Rows are points. To make a cloud, some directions were put in groups of two or more. Within a group, all points are equally far from the middle, so they leave a hole (a ring in 2 directions, a hollow ball in 3). The other directions are filled evenly. Then the cloud was stretched, turned, moved and blurred a little. How many holes are there, and how many directions does each take, smallest first?

Cloud (14 x 2):
[[ 0.0 -6.2]
 [ 4.5  4.9]
 [-4.8  0.9]
 [-1.4  5.5]
 [-4.0  3.0]
 [ 3.6 -5.2]
 [ 5.9  3.1]
 [ 4.0  5.3]
 [-2.9 -5.1]
 [ 0.2 -6.2]
 [ 2.9  5.8]
 [ 6.4  0.3]
 [-4.0  3.1]
 [ 0.2 -6.2]]
Holes: 1 (2)

Cloud, 27 rows:
[[  4.6   5.8   1.9  -1.3]
 [  0.1   2.3  -2.4  -5.0]
 [  4.1   0.4  -0.5   4.3]
 [  1.7   0.0  -1.2   6.6]
 [ -0.9   2.2   4.9  -6.0]
 [  7.0   0.2  -3.9  -2.4]
 [ -2.4  -0.9  -1.9  -7.1]
 [  3.2  -1.9  -7.9  -0.9]
 [ -6.0  -3.1  -0.9  -2.5]
 [ 10.8   1.5   1.6  -2.3]
 [ -3.9   0.1   0.5  -3.4]
 [ -3.0  -5.7   1.4  -3.9]
 [  8.9   3.4   1.9  -0.5]
 [ -4.8  -5.6   6.0   4.3]
 [  9.1  -2.5   2.4  -1.8]
 [ -4.2  -3.9   3.4  -2.3]
 [  4.4  -6.2   2.5  -0.7]
 [  5.2  -4.8   4.6  -2.7]
 [ -0.4  -6.8  -1.0   9.6]
 [  2.6  -8.9  -5.5   2.6]
 [  3.5   4.0  -1.8  -4.6]
 [ -2.1   0.5  -4.8  -2.8]
 [ -1.0 -10.3  -1.7   0.7]
 [  6.0   3.5   4.5   4.8]
 [ -2.9  -5.2   5.6   1.0]
 [  8.5  -1.1   2.7   0.9]
 [  6.5  -1.0  -3.4   0.0]]
Holes: 1 (2)

Cloud, 55 rows:
[[-0.7 -4.7  3.7  3.8  3.6  6.7]
 [ 4.2  3.8 -1.6 -4.7 -4.2 -1.5]
 [-0.9 -7.2 -1.7  1.5  5.5  4.1]
 [-5.2 -5.5  1.0 -6.2 -6.0 -0.5]
 [-6.6  4.9  2.6 -0.4 -5.3  7.5]
 [-0.8  0.0 -6.5 -3.6 -5.2  1.6]
 [-2.4 -1.8  7.0 -3.9  2.0 -5.0]
 [ 2.1  2.2 -0.1 -7.3  6.9  3.0]
 [ 7.3  4.7 -1.2 -4.8 -0.9  1.0]
 [-9.9  0.3  2.8 -5.8 -1.5 -0.1]
 [ 3.0 -5.6  3.8 -4.0 -4.4  2.0]
 [-3.9 -1.2 -5.1 -1.2  0.5 -6.4]
 [ 2.5  1.6 -3.4  8.0  4.3  2.5]
 [ 7.9  4.3 -2.5 -4.0  3.4  3.7]
 [-1.1 -4.9 -4.7  3.1 -3.3  5.4]
 [ 5.5  1.0 -3.2 -2.6 -5.3  3.2]
 [ 2.2 -2.6 -2.6 -2.2 -7.3  1.9]
 [-0.3 -1.9  3.7 -3.0 -1.8  9.7]
 [ 5.2 -6.0  0.7 -3.6  6.8 -3.4]
 [ 0.5 -7.5 -1.2 -3.8 -0.3  6.2]
 [-1.1 -5.0  2.8  6.6  1.8  1.5]
 [ 0.0  5.8  2.4 -7.0  2.6 -1.8]
 [ 1.5 -5.2 -7.4 -4.4  1.7 -0.8]
 [-0.3  1.0 -8.9 -2.0  1.3  2.9]
 [-3.6 -0.4 -3.1  4.5 -6.7  2.9]
 [ 2.9 -0.7  1.8 -1.0 -2.7 -7.1]
 [ 3.4  5.1 -2.4 -6.8 -1.1  0.2]
 [ 1.9  7.0  2.4 -0.7 -4.2 -1.4]
 [-5.5 -4.8  2.8 -4.9 -6.5  2.6]
 [ 7.4  3.6  0.7 -0.4  1.3 -5.0]
 [ 1.0  0.1  6.1  0.6  8.3  0.9]
 [ 2.3  2.9 -5.6 -4.8 -3.1  3.8]
 [ 0.5  2.7  5.1  3.5  7.6  5.0]
 [ 2.4  4.1  0.9  3.2 -6.9  2.9]
 [-4.2  4.3  1.3  2.7 -2.5 11.0]
 [ 1.5  0.2 -7.4 -1.5 -2.7  5.4]
 [ 0.7  7.5  6.7  2.3  0.7  1.5]
 [-2.4  4.3 -4.8 -0.5  3.4 -4.2]
 [ 7.7 -2.4  2.3 -0.4  1.4 -5.4]
 [ 6.5 -4.6 -4.3 -3.8  4.8 -3.1]
 [-9.5 -4.0  3.3 -0.1 -4.4  0.3]
 [ 2.6 -3.1  0.2 -5.0 -5.2 -4.4]
 [-0.8 -4.6 -7.9 -2.9 -1.4  1.6]
 [-0.6 -3.4  0.5 -6.0  1.1  8.4]
 [-3.4 -6.3 -2.6 -1.9  6.3 -4.0]
 [ 6.2 -6.8 -2.5 -4.3  4.1 -0.4]
 [-0.1  5.2 -0.9  0.2 -7.2  5.8]
 [ 8.5  1.7  2.0  2.4 -0.1 -3.0]
 [-0.6  3.1 -7.5 -3.4  1.5  4.8]
 [ 1.1 -6.4  0.3  0.6  7.8  2.8]
 [ 3.0  5.6  4.0  5.1  2.9  8.3]
 [-9.3 -3.0  1.0 -7.0 -2.8  1.5]
 [ 7.4  2.0 -4.2 -0.4 -0.5  6.4]
 [-0.9  3.3 -1.4  9.0 -0.6  2.8]
 [-8.3  3.3  1.6  3.7  2.6  6.7]]
Holes: 2 (2, 4)

Cloud (96 x 9):
[[ 10.8   0.1   2.9   0.6   2.1   6.9   3.4  -4.4  -3.7]
 [  4.3  -1.7  -2.0   1.9  -3.4   3.6   6.0  -6.5  -8.1]
 [ -4.4  -1.6  -1.0  -2.0   6.9  -1.0   1.7  -4.8  -0.3]
 [  0.5  -0.1   9.4   0.3  -3.8  -2.3  -6.9  -0.9   1.2]
 [  6.8   6.9  -2.2  -1.3  -0.5   4.3  -2.3  -5.9  -0.3]
 [ -1.9 -11.3  -1.9   3.6   1.5   2.7   0.5  -1.7   4.4]
 [ -0.3   2.2  -2.4  -2.5   0.8  -2.1   6.9  -2.9  -5.5]
 [ -2.4 -10.3   2.3   0.0   0.8  -1.6   6.0  -0.9  -2.5]
 [ -0.2  -3.4  -5.8  -1.8  -1.6  -0.6  -5.8   0.2   2.7]
 [ -1.5  -8.6   5.3   8.1  -2.3  -3.2   1.0  -3.2  -1.6]
 [ -4.1   1.2   8.3  -0.3  -2.8  -0.4   3.6  -5.4  -3.5]
 [  5.1  -6.4  -3.8   6.1   3.5   6.3  -1.2  -3.9  -1.2]
 [ -5.2   0.8   6.1   6.6   0.3   2.4  -6.6  -4.4  -3.5]
 [  6.1   2.0   0.6   5.6  -2.9  -3.8  -1.2   5.5  -0.5]
 [  2.2   4.8  -5.4   1.4   3.1   2.0  -1.8  -3.6   5.2]
 [ -4.1  -8.3  -4.4  -1.5  -0.9  -5.1  -1.3  -4.0  -4.1]
 [  7.6  -0.4   6.8   4.9   0.6   3.2   0.3  -3.8  -7.7]
 [  1.0   0.0   4.4   4.0   0.3   3.6  -2.5   6.7   6.2]
 [  4.8   1.0  -4.2   4.4  -4.5   2.6   7.2  -3.9  -4.7]
 [ -5.8   2.4   1.7   5.0  -0.4  -0.9  -8.7  -4.4  -1.3]
 [  3.8  -0.3  -7.1   5.5   1.2  -1.0   4.8  -3.0   6.1]
 [  0.1  -2.9   5.5   0.0  -2.9   7.6  -1.5   1.8  -6.1]
 [ -8.4  -5.6   2.9   1.6  -0.4  -0.7  -6.7   0.5  -6.4]
 [  2.2   0.1   6.1  -0.5  -0.4  10.7   0.2  -4.9  -3.0]
 [  8.0  -6.5   5.2   3.4  -2.5   3.9   1.8  -5.8  -3.1]
 [  0.8  -8.0  -2.8   0.3  -6.7   5.7   3.7  -5.6  -1.6]
 [  8.0   3.0  -0.9  -1.1  -1.0  -1.1   1.8   0.1  -5.9]
 [  0.0   4.4  -5.4   1.7  -1.1   4.8   2.4  -1.4   7.3]
 [  1.3  -5.1   2.8  10.0  -1.4   2.0   5.7   1.6  -2.4]
 [  7.4  -1.9   3.6  -0.7  -5.7   4.3  -3.7  -0.8  -3.6]
 [ -3.4  -3.6   6.0   4.7  -4.7  -1.5   3.3   5.8  -2.6]
 [ -1.8  -1.0   3.7  -5.5  -1.8  -0.3   1.8  -5.3   4.3]
 [ -3.7   0.0   2.2   2.3   1.0   7.7  -6.2  -0.2  -5.3]
 [  4.1   1.8   5.1   5.6  -5.4   6.0  -1.6   3.8   3.5]
 [ -2.6  -2.1  -1.0   5.5   5.6  -6.0   0.2  -0.9  -0.6]
 [ -7.8  -0.3  -4.6   1.1   0.2  -0.7   4.4  -6.8   2.4]
 [  2.9  -7.2  -4.6   0.3  -0.4  -0.4  -0.8 -11.0  -2.7]
 [ -5.8   3.9   3.3   8.2   1.0  -1.0   2.4   0.0  -3.0]
 [ -4.9  -0.9   2.3  -3.6  -6.0   0.4  -3.4  -3.9  -6.8]
 [ -0.6  -6.5  -2.2  -4.5  -0.5  -1.2  -5.6  -2.4   0.0]
 [ -1.3  -0.6  -5.5  -1.1  -3.7   3.4   1.5  -1.3   8.3]
 [  0.9 -11.4   4.3   2.7  -0.1   1.6   4.2  -2.9   1.5]
 [ -0.8   0.5   2.5   8.5   0.2  -6.4  -2.4  -4.7  -4.2]
 [ -7.6  -2.2   4.0  -3.9   0.4   1.3   4.0  -0.1  -1.9]
 [ -1.3 -10.6  -3.7  -0.7   1.9  -1.4  -1.0  -4.3   1.0]
 [  6.5  -0.7  -1.6   1.2  -3.7  -5.8  -0.7   0.9   4.4]
 [ -2.4  -2.2  -3.8   7.6  -4.9  -5.5   6.1   0.2  -1.5]
 [ -8.5  -1.9   0.3   4.9  -0.8  -1.8  -0.1   0.1   7.4]
 [ 11.8   0.4   2.2   2.2  -1.7  -1.4  -1.8  -6.3   1.4]
 [ -1.2  -3.0   5.6   2.9   6.5  -0.5   1.0  -6.3   3.2]
 [  0.9  -2.8  -0.3   8.8  -2.1  -4.6  -6.8  -3.4  -4.5]
 [ -8.7  -1.7   0.3  -2.5  -4.0   1.5  -0.8  -5.4  -6.6]
 [ -5.2  -6.8  -0.9   4.6  -2.0   2.0  -6.1  -5.4   4.2]
 [  0.7  -2.3   1.9   5.3  -2.3  -5.9   2.1   6.2   3.1]
 [ -3.5  -6.8  -0.8   6.8   0.4   2.1   3.5   6.1   0.5]
 [ -3.7   1.0   1.3   2.7  -5.7  -3.4   2.3   3.3   7.8]
 [ -4.9  -8.7  -0.6   4.0   4.2  -3.2   2.7  -4.9  -4.7]
 [  0.4  -6.6  -1.2  -0.6  -0.9  -1.1   3.5 -10.9  -6.6]
 [ -0.3  -2.1   3.7   7.2   4.2   3.2  -3.3  -9.1  -3.6]
 [ -1.3   1.3  -3.2   7.7  -0.9   7.4   1.7  -7.1   3.7]
 [  3.3  -1.1   8.6   0.4  -3.1  -1.0  -7.8   1.9  -0.7]
 [ -5.1 -10.1   3.4   7.5  -2.5   3.8   0.2  -1.7  -1.7]
 [ -7.3  -0.8  -1.7   5.2  -7.0   2.3   0.2  -7.6   1.1]
 [ -7.1  -3.5  -0.3   0.1  -0.3   2.6  -4.8  -9.5  -1.3]
 [ -3.8  -3.0   6.1   4.5  -1.9   3.0   5.0   2.3   7.4]
 [ -2.9  -9.1  -4.3   1.3  -1.6   6.0   5.5   0.3  -2.4]
 [  3.1   2.5   3.6   3.7  -3.9   5.4   7.2  -7.1   4.7]
 [  7.0   2.0  -4.7  -1.4   0.8  -2.3  -3.6  -5.3  -3.8]
 [  4.3  -1.1  -1.3   5.0  -1.5  -5.5   2.2  -7.3   5.0]
 [  1.2   4.4   1.5  -5.8  -2.6   0.7  -3.3   0.1   0.3]
 [  4.5   0.8   7.1   2.0   5.1   6.6  -4.2  -4.2   3.5]
 [ -9.0  -7.3  -5.4   0.0  -4.4  -0.8   3.6  -0.5  -2.1]
 [  0.8   0.6   0.5  -0.8  -0.9   9.8   2.1  -8.7  -4.4]
 [ -1.5  -8.7   0.6   0.3   2.2  -0.1   7.6  -6.3  -5.1]
 [  5.3  -7.3  -1.1  -4.1  -0.4   2.6   0.3  -1.6   3.2]
 [ -7.7  -5.6  -0.4  -2.3  -3.4  -0.4  -5.4  -4.7  -5.7]
 [ -0.4   0.0   6.5  -4.6  -3.7  -2.7  -4.3   0.3  -0.7]
 [ -3.2   1.9   9.5  -0.3   0.1   2.3  -3.6  -0.9  -6.8]
 [ -1.7  -1.8   1.6   5.6  -0.2   3.2  -5.3   7.0  -2.2]
 [ -0.2  -8.6  -2.2   1.2   1.5   6.6   2.2   2.4   2.5]
 [ -4.7   0.2   7.2   1.8  -1.8  -1.8   2.7   4.0   4.6]
 [  6.6   6.0   0.7  -0.3  -3.3   4.6  -1.8  -5.0   6.0]
 [ -5.0   1.4  -0.6   7.3  -9.0   3.6   1.1  -0.4  -0.2]
 [  0.1  -2.6   1.8  -0.6   2.9   3.6  10.8  -5.0  -2.6]
 [ -5.8 -10.7   2.9   7.2  -1.3  -1.1  -0.8  -2.5  -3.4]
 [  0.0  -2.5   6.1   4.1  -5.4  -3.7  -6.7  -1.7   4.5]
 [ -6.3  -0.9   2.7   3.8   5.3   2.6   6.2  -0.4  -0.7]
 [  3.7  -4.6   4.3   4.6  -5.6  -5.5  -3.3  -4.1   1.5]
 [ -5.4  -2.9  -2.0   2.5   3.2  -0.2   2.2  -6.7 -10.0]
 [ -4.6  -2.3   7.4   1.2  -6.7  -4.2   0.3   1.4  -1.9]
 [  6.5   0.4   3.0   0.6   4.5   3.5   6.8   1.3  -3.0]
 [  4.2  -4.5  -4.5  -2.9  -1.9   1.8   4.9   1.8   1.1]
 [  1.2  -1.9  -4.0   0.3  -5.3  -1.7  -8.0  -2.8   2.6]
 [ -8.1   2.1  -1.2   3.2  -7.5  -0.9  -2.6  -3.8  -3.4]
 [  6.5   3.6   5.5   5.2   4.4   6.4   1.2  -0.7   4.8]
 [ -2.6   0.2   3.1  -0.7   2.1   3.1   4.3  -5.3 -10.1]]
Holes: 3 (2, 3, 4)

Cloud, 88 rows:
[[  4.5  -2.7   7.0   2.7   2.8  -2.7   4.8   4.2  -3.8]
 [ -2.3   1.6   4.9  -1.1   9.7  -4.8  -0.7   0.1   3.7]
 [ -1.1  -1.9   1.0   7.5  -0.4   8.9   2.2   0.0  -1.1]
 [ -0.7  -4.5  -8.5   3.2  -4.4   1.9   7.8   0.9  -1.2]
 [ -4.2  -7.2  -1.2   3.4   4.4  -1.0   2.0   4.4  -1.9]
 [ -0.4  -2.2   1.2  -6.5  -0.3  -4.1  -1.5   2.5  -6.0]
 [  3.0  -1.6  -1.7  -9.1   2.8   2.8   9.2   1.1  -2.0]
 [ -2.2   0.2   6.4  -1.6   1.3   7.8   4.7   4.1   1.1]
 [  5.1  -4.4  -3.7   1.6  -0.9   1.2   6.7   5.5  -4.6]
 [ -1.5   4.0  -1.5   9.6   2.0   2.9   3.4   4.7  -6.6]
 [  0.2   4.8  -1.3   1.6   5.8   4.3   2.2  -7.7   3.5]
 [ -1.0  -1.1  -2.2  -5.9   3.3   5.6  10.4   3.9   1.0]
 [ -2.3  -0.7  -5.9  -5.0   5.4  -1.8  -0.6  -0.2   5.2]
 [  8.0   6.5   3.8  -1.0   2.0   1.5   2.6  -3.2   2.0]
 [ -9.5  -2.7   1.5  -1.2   4.7  -2.0   6.4   6.0  -1.6]
 [ -0.1  -2.2  -0.3  -6.0   8.8  -1.8   9.2   8.7  -0.7]
 [ -2.1  -2.6   5.3  -5.1   9.9  -2.6   7.7   1.3  -4.3]
 [  1.0  -6.3   1.9  -1.8  -4.2   3.3   6.8   5.0  -0.3]
 [  0.6   1.0   2.0  -7.0   1.1  -3.0   4.4   4.7   9.5]
 [  6.9  -2.3   0.1   4.8  -0.3   1.6   0.0  -3.6   0.3]
 [ -4.1  -0.5   4.2  -1.5   4.2   1.3  -0.3  -7.2  -0.7]
 [  2.1  -7.6   4.0   2.1   0.2   0.9   0.2  -0.8  -1.2]
 [ -1.3   7.0   3.9   7.0   1.0   6.3   4.7   0.3  -1.6]
 [  7.4  -2.1   1.4  -0.8   3.9  -3.7   0.5   5.5  -2.2]
 [ -5.5   9.6   1.3  -0.7   5.7  -4.9   1.5  -1.4   2.8]
 [ -4.5  -6.6  -7.3   1.6   4.3  -1.2   4.8  -0.5  -0.5]
 [  4.0  -3.0   5.7   6.1  -1.6   1.4   4.7   1.2  -2.6]
 [  8.3   0.6   2.7  -6.2   5.9  -3.7  -0.1   4.0   3.3]
 [ -2.5   8.5  -0.5   1.0  -3.5  -0.8   6.6  -2.7  -5.6]
 [ -1.2  -1.1   3.7  -3.4  -4.9  -3.6   7.0   3.7  -4.4]
 [ -3.0   3.3   9.7  -4.0   5.8  -1.8  -0.7   6.0   3.8]
 [  5.5  -5.5   3.0  -5.1   0.0   4.5   0.8   2.3  -1.3]
 [  2.2   2.2  -2.3  -4.7   8.7  -2.9   9.8  -4.4   2.9]
 [ -3.9   1.8  -4.4   3.3   4.3  -4.2   4.3   0.0  -8.2]
 [  3.1  -1.4   7.8   1.8   4.2  -2.2   1.4  -2.1  -4.8]
 [  3.5  -5.5  -3.3  -0.3  -1.9   2.2   5.5  -4.2  -5.5]
 [ -7.5   3.1   3.7  -7.7   1.6   0.8   7.6   0.9   0.0]
 [ -0.1   2.3   0.3   1.3   4.9  -7.0   7.4  -4.3   4.6]
 [  4.4  -2.0   8.7  -7.7   2.2   0.7   1.4   5.4  -3.9]
 [ -3.9  -0.6   1.2   7.5   4.9  -2.0   4.1   6.6  -3.3]
 [ -2.9  -4.8   3.1   1.1   2.5  -1.7   2.1  -5.6  -5.4]
 [  4.5  -7.6  -1.3  -0.3  -0.1   3.7   0.7   2.7  -0.4]
 [ -2.0   1.9  -1.9  -5.7   6.7   4.1   6.0  -6.6   1.7]
 [ -0.6  -7.5   0.8  -8.0   6.3   2.3   5.4   2.2   0.7]
 [  1.8   4.1   0.7   5.3   1.0  -0.6  -0.4   6.3  -8.0]
 [  5.3  -4.1   1.0   0.8  -4.0   6.3   2.5   4.4  -1.9]
 [ -0.8   3.2   7.8  -4.9  -1.2   3.6  -3.2   0.3   3.3]
 [  6.5   2.3   6.8  -6.3   5.7  -5.0   0.2   5.5   3.9]
 [  2.3  -1.6   0.4  -4.3  10.7   2.3   7.1  -2.6  -1.3]
 [ -1.0   0.8   0.7  -0.7  -6.1  -1.0   2.8  -8.2   0.6]
 [  1.5   3.8  10.2   2.1   3.9  -4.3   1.2   3.0  -2.0]
 [ -0.3   1.7   0.2   3.0   4.6   6.0  10.5   2.9  -2.3]
 [  1.4   6.7  -0.4  -5.2  -2.5   1.1  -4.8  -2.0  -1.6]
 [  3.7   0.8  -8.5  -1.2   1.7  -1.5   3.5   0.2  -5.1]
 [ -2.1   5.7  -3.8   3.8   4.0  -4.9   8.6   1.6   2.3]
 [  2.6   5.0   7.2  -0.6   0.8  -5.4   5.9  -1.3   2.3]
 [  0.4   1.6   2.3 -11.9   8.9  -6.3   4.4  -0.1   5.2]
 [  5.8   4.0   7.9  -0.3   2.5  -3.4   2.6  -2.9   1.6]
 [  0.8  -0.9  -3.7  -1.9  -0.9  -7.5   7.8   1.2  -0.2]
 [ -5.1   7.0  -2.8   4.5   2.0  -3.5  -0.2  -6.7  -2.4]
 [  2.1  -1.2   0.8   1.0  -2.8  -1.6   2.1  -7.5   4.5]
 [  2.9   2.8   8.4   1.5   5.6  -5.8   0.7   3.1  -0.8]
 [ -0.6   5.4   1.6  -1.6   2.9  -3.0   5.3  11.1   0.0]
 [  3.4   4.7   4.4   4.0  -6.0   1.6   4.9  -2.2  -0.6]
 [ -2.3   0.2  -0.6   7.6   0.3   7.6   5.3   1.8   2.5]
 [  0.5  -5.5   0.8   4.0  -3.9   4.4   5.1   3.7   2.4]
 [  1.5   3.5  -1.7  -1.3  -3.4   0.3   1.5  -7.5  -6.6]
 [ -6.0  -1.4 -10.2   0.9  -0.9   4.2   5.7  -0.9   0.6]
 [ -4.3   0.1   6.4   6.7   3.3  -2.9   2.0   4.9  -2.3]
 [  1.6   3.0  -0.1  -5.3   6.0   4.1   2.1  -4.2   7.4]
 [ -1.0   2.0  -4.1   4.8   2.6   3.4  12.1  -0.8  -2.7]
 [  1.9   3.0  -2.7  -1.2   2.5   4.4   5.7   9.3  -3.4]
 [  2.5   4.4   3.2  -5.2  -0.3  -6.3  -1.2   5.3   5.3]
 [ -0.9   2.5   3.1  -1.4   2.2  -3.8   4.8   9.9  -6.5]
 [  4.2   6.0  -0.6  -3.7   1.9   5.0  -0.3   1.9   6.5]
 [ -3.2  -0.9  -2.3   0.9   8.8  -6.3   3.4  -2.1  -2.6]
 [ -0.2   3.1  -6.1   7.9  -6.8   1.1   2.3   0.8   2.7]
 [ -0.7   2.0  -2.3  -1.2   5.6   6.2   0.2  -5.7   2.8]
 [ -6.4   4.2   0.5  -3.4   6.2  -1.1   5.2   0.9  -7.2]
 [  2.8  -0.8   0.3  -0.8  -5.7   6.8   5.5   4.5  -4.7]
 [  2.9  -4.4   2.1  -9.7   0.8   1.3   2.1  -1.4  -2.3]
 [ -5.6   0.8   6.0  -1.2   0.0   7.2   4.2   4.3  -2.0]
 [  0.6   0.9  -3.2   4.8  -6.6   5.0   0.3   6.5  -7.0]
 [ -6.2   3.2   0.8   1.4   1.2   1.6   9.6  -6.6  -1.7]
 [ -2.8   1.4  -3.8   0.3  -3.0  -6.9  -1.3  -2.9   0.6]
 [  4.3   2.1  -2.5  -2.9   4.8   2.7   0.3   7.4  -3.7]
 [  2.8   2.5   1.6  -5.4  -1.0  -1.7   2.6  -6.1  -5.4]
 [  4.8   7.1   3.1   6.5  -1.2   3.8   0.6  -3.8  -2.0]]
Holes: 3 (3, 3, 3)
